Each row of a before or after table is a point. One or more steps were done to the points. Then noise was added and the rows were shuffled. The steps act on columns, c1 being the first. What was done? A step turns or swaps two columns, mirrors them in a line or flattens them onto one, adds a multiple of one to another, or multiplies or shifts one. Angles are multiples of 10 degrees, from the lower column toward the higher: turns from -170 to 170, lines from 10 to 170 but not 90. Use the fewest steps. Two steps may share a column if one is a turn and the other turns, adds or multiplies; they go together, in the order done. Otherwise the lowest column goes first.
(in the rows, 128 means zero)

Before (12 x 2):
[[120 129]
 [154 158]
 [136 149]
 [ 61  92]
 [150 122]
 [142 130]
 [ 99 103]
 [154 133]
 [166 136]
 [138 155]
 [153 111]
 [ 89 106]]
After:
[[170 131]
 [139 137]
 [ 84 119]
 [ 24 113]
 [150 129]
 [160 127]
 [145 136]
 [188 134]
 [170 143]
 [ 67 120]
 [167 117]
 [116 127]]
Steps: multiply c1 by 1.6; multiply c2 by 0.4

Before (10 x 4):
[[117 122 126 196]
 [140 161 148 161]
 [134 144 182 134]
 [117 121 135 192]
 [118 134 134 124]
 [ 78 128 125  97]
 [106 125 166 129]
 [110  95 156 103]
 [159 123 165 128]
 [113  70 181 202]]
After:
[[ 80 110 111 128]
 [115 128 132 154]
 [128 144 181 163]
 [128 165 148 193]
 [158 134 173 160]
 [121 115 133 224]
 [123  90 157 134]
 [109 119 160 158]
 [119 119 123 228]
 [135  67 182 232]]
Steps: turn c1 and c2 by 20 degrees; add 0.3 times c1 to c3; shift c4 by 30

Before, 14 rows:
[[158 117 144 132 157 144 158 185]
 [125 116  89  97 168 127 181 134]
 [ 99 129 192  65  98 170  97 147]
 [122  72  66 181 173 149 133  94]
 [109 162  63 130 165  67 110 105]
 [122 122 125  99  86 163 133  53]
 [198  99 157 142  96 155  96  84]
 [114  61 180 108  99 150 101  79]
 [131 144 140 105 115 133 160 101]
 [ 91 112 115 113 190 154 129 115]
 [ 65 152 145 184 102 138 116 123]
 [138 108 116 122 124 151  99 195]
 [144 122 146  86 129 194 143 109]
 [136 116  89 123 151 129 170 135]]
After, 14 rows:
[[134 156 104 135 169 130 134  62]
 [126 112 101 131 131 191  80 102]
 [127 113  68 133 128 208 157 164]
 [135 146 153 124 101 192 103 116]
 [123 115  99 124 148 193  73  98]
 [111  59 198 123 114 210 159 139]
 [127 121 184 134  91 227 133  74]
 [121 110 178 128 110 213 165 124]
 [123 107 129 123 180 214  99 108]
 [129 139 142 127 107 202 147 139]
 [130 128 151 128 121 253 112 122]
 [130 123  98 121 144 204  88 174]
 [119  71 111 123 167 204 111  54]
 [126 129 153 127 116 232 169 193]]
Steps: flatten c1 and c2 onto the line at 80 degrees; turn c3 and c8 by 50 degrees; multiply c4 by 0; mirror c5 and c7 in the line at 170 degrees; shift c6 by 60

Before, 12 rows:
[[ 89 123 158 182  93 138 113  93 120 131 132]
 [144 120 157 113 109 193 111 173 146 111  83]
 [104 131 166 143 137 132  83  88 147 158  99]
 [135 106 146 115 113 130  88 129 100 104 127]
 [127 103 127 145  78 109  98 139 134 149 111]
 [143  69 147 128 128 144 135 197 135  79  75]
 [122 131  55 146 112  99 117 124 160 100 118]
 [115 167 192 176 113 107 149 115 145 166 151]
 [107 147 124 164 120 122 116  96  97 176 116]
 [175 142  97 205 102  85 154  82 162 121 129]
 [111 139 129 137  87 104 145  82 131 138 104]
 [141  80 139 118 116 162 159 153 156 138 129]]
After, 12 rows:
[[114 123 234 182 113 175  94 101 139 167 156]
 [ 89 122 176 186  91 122 143  99 114 135 130]
 [170 152  80 205 102 161  78  69 140 121 129]
 [142  80 171 110 115  80 109 176 106 107  81]
 [117 155   9 148 107 146  91 124 107 102 122]
 [145 123 149 115 111  70  84 176 144 138 135]
 [110 126 121 160 120 144 166  84 128 176 116]
 [113 143 128 141  83 152 123  76 141 139 106]
 [135 162 124 144  83 116 134 154  98 150 112]
 [137 137 159 118 112 109 181 136 100 107 133]
 [104 127 187 142 138 128 123  88  75 157  95]
 [141 148 159 129 123  68 115 230 136  77  77]]
Steps: add -0.5 times c2 to c8; turn c2 and c6 by 120 degrees; multiply c3 by 1.6; turn c7 and c9 by 110 degrees; multiply c7 by 1.3

Before (8 x 14):
[[128 126 113 124 129 171 118 132 169 151 142 137 113  89]
 [156 128 115 127 158 128  42 114 173 128 143 109 122 123]
 [ 91  98 110  88 144 194 164  45 118 103 122 195  67  98]
 [175 148 166 145 117 134 158 161 113 111 164 169 141 151]
 [148 150 155 153  89 133 131 112 105  91 146 180 199 112]
 [130 153 152 125 134 148 112 155 182 101 138 106 127 123]
 [154 149  72 134 140 148 135  78 177 123 147 135 124  69]
 [137 158 138 137 145 155  94 136 164 150 133  88 120 159]]
After, 8 rows:
[[145 161 152 125 135 127 117 155 180 101 136 103 128 122]
 [174 156 156 154  64 130 132 113 105  89 145 180 198 113]
 [145 167 136 136 136 123 101 138 164 152 133  88 121 157]
 [231 155 168 146  99 133 158 160 113 112 165 170 141 151]
 [ 81  90 109  89 185 135 175  46 119 103 122 195  66  98]
 [183 155  71 133 135 129 138  77 175 123 148 134 123  67]
 [148 126 114 125 133 128 126 131 168 150 143 137 113  89]
 [177 128 116 126 159 113  45 114 173 129 142 109 123 123]]
Steps: add 1.5 times c11 to c1; multiply c2 by 1.3; add -1 times c4 to c5; flatten c6 and c7 onto the line at 80 degrees
